Each row of a before or after table is a point. The points were changed in one or more steps. Then noise was added and the rows were shuffled. The steps act on columns, c1 being the first. Write out the steps. A step turns or swaps two columns, mirrors them in a line or flattens them onto one, adds a multiple of one to another, or multiplies or shifts one. Angles are multiples of 10 degrees, from the lower column toward the higher: turns from -170 to 170, lines from 10 to 170 but not 90. Use the fewest steps. Two steps may share a column if one is a turn and the other turns, adds or multiplies; they go together, in the order done. Otherwise the lowest column goes first.

Before:
[[-2.9 -3.4  0.4]
 [-0.6 -2.3 -0.5]
 [-0.4 -0.3  2.4]
 [-2.4  2.9  3.8]
 [-1.7 -0.9  0.4]
 [ 0.8 -1.6  1.0]
 [-1.8 -1.6  3.9]
 [ 0.5 -2.8 -1.2]]
After, 8 rows:
[[ 1.0 -3.2  0.3]
 [-2.6 -6.7  2.3]
 [ 0.5 -5.5 -1.8]
 [-2.8  5.8  5.0]
 [-1.3 -1.9  1.8]
 [-2.2 -3.4  5.3]
 [-0.6 -0.8  2.7]
 [-0.7 -4.6 -0.2]]
Steps: add -0.7 times c1 to c3; multiply c2 by 2

Before, 13 rows:
[[-1.0 -0.5 -0.5  0.7  1.1 -4.5  0.4 -1.0]
 [-3.9  1.7 -2.0 -0.2 -0.6 -0.7 -2.8  0.1]
 [-3.2  2.8 -2.7 -0.1 -0.9 -0.3 -2.4 -1.3]
 [-4.9  0.0 -1.8 -0.4  0.3  0.0 -1.2  1.2]
 [-1.9 -0.9  1.1 -3.0  0.0  3.6  2.2 -1.9]
 [-1.9 -2.7  1.5 -2.3  2.9  2.8  0.1 -2.5]
 [-1.0 -1.1  1.6 -3.5  3.1  3.1  2.5 -2.2]
 [-1.6 -1.8  2.7 -0.9  0.5  3.6  0.6 -1.4]
 [ 1.3 -1.8 -2.6 -0.2  0.2 -3.0 -0.4  0.5]
 [ 0.2 -1.4 -2.7  2.3  2.2 -1.4  0.7 -1.2]
 [-4.8  1.8 -2.3  0.5 -0.8  0.0 -0.1  0.7]
 [-1.0 -2.0 -1.6  1.2 -0.1 -2.7  0.4 -2.1]
 [ 2.4 -1.2  0.2  1.8  2.4 -2.8  0.8 -0.1]]
After (13 x 8):
[[ 8.8  2.6 -2.8  1.4 -1.1 -0.5 -2.5 -0.3]
 [ 1.8 -1.4 -2.8 -2.2  2.3 -2.2  0.7 -0.1]
 [10.6  1.6 -1.9  1.5 -0.8 -1.2 -3.0  1.2]
 [-4.8 -1.2  0.0 -2.5  2.5 -4.5  0.7  1.0]
 [ 3.6 -0.5 -0.6 -0.3  1.2 -7.1  0.5  0.1]
 [13.4  0.1 -1.8  1.9  0.4  0.2 -1.1  2.1]
 [-0.7 -1.0  1.5  3.6  3.1  5.0  2.6 -1.2]
 [14.0  1.9 -2.2  1.1 -0.8  0.1 -0.1  1.5]
 [-3.7 -1.8 -2.4 -0.3  0.3 -4.9 -0.4  1.4]
 [ 2.1 -1.0  1.0  3.6  0.1  5.8  2.1 -0.8]
 [ 3.5 -1.7  2.6  1.4  0.6  5.6  0.8 -0.3]
 [ 3.1 -2.6  1.3  2.8  2.9  4.4 -0.1 -1.6]
 [ 3.9 -2.0 -1.6 -0.9 -0.1 -4.2  0.2 -1.3]]
Steps: turn c1 and c4 by -160 degrees; multiply c1 by 3; multiply c6 by 1.6; shift c8 by 1.0

Before (8 x 11):
[[ 2.7  3.1 -3.0 -1.6 -0.5  0.5 -1.2  2.8 -0.4  3.1  4.7]
 [ 1.3  1.4  2.5 -2.4 -2.3 -5.0 -1.3  3.3 -3.6  0.3 -3.3]
 [ 0.7 -0.9  2.0 -1.1  0.4 -1.9  0.8 -7.3 -1.5 -4.2 -2.5]
 [ 0.8  1.0 -4.8 -2.4  0.7 -4.3  0.0  4.2  2.0 -2.1  3.1]
 [-0.6  0.9 -5.1 -4.4 -2.8 -2.9 -1.5 -0.3  1.8 -0.1  2.3]
 [ 0.8  0.9  1.0 -4.8  2.5  3.1 -1.7 -1.5  1.0  2.8  4.9]
 [-1.5  0.3  0.2 -1.9 -1.9 -0.6 -2.9 -1.1 -2.7 -3.6 -2.9]
 [-2.5 -0.7  2.0 -1.4  3.7  0.8  4.4 -4.7 -3.7 -0.1  2.3]]
After:
[[ 0.9 -2.5 -4.6  1.2  7.5 -3.2  0.4  9.8 -1.0 -0.7  4.0]
 [-2.6 -1.6  2.1 -0.9  0.9  2.6  3.4  1.3  2.5  3.5  1.0]
 [ 0.6 -1.2  2.0 -0.9 -0.8 -1.5  0.9 -1.5 -3.9  3.5 -0.8]
 [ 2.5 -1.6 -3.0  3.3  2.8  0.1 -0.4  8.8  4.8 -1.1  2.9]
 [-0.7 -4.4 -5.1  1.3  3.9 -3.9 -1.8  5.7  0.3 -1.6  2.6]
 [ 0.8 -4.7  1.2  0.9 -0.4  4.1 -1.3  4.6  4.2 -2.5  3.6]
 [-1.5 -2.2  0.0  0.2 -1.6 -1.5 -3.3  4.9 -2.9  4.2 -1.7]
 [ 1.5 -2.5  2.4  1.3 -2.0 -5.6 -0.9  9.4 -0.1  2.8 -3.6]]
Steps: add 0.3 times c1 to c7; swap c2 and c4; turn c5 and c6 by 30 degrees; add -1 times c3 to c5; shift c8 by 6.0; turn c9 and c10 by -120 degrees; turn c9 and c11 by -30 degrees
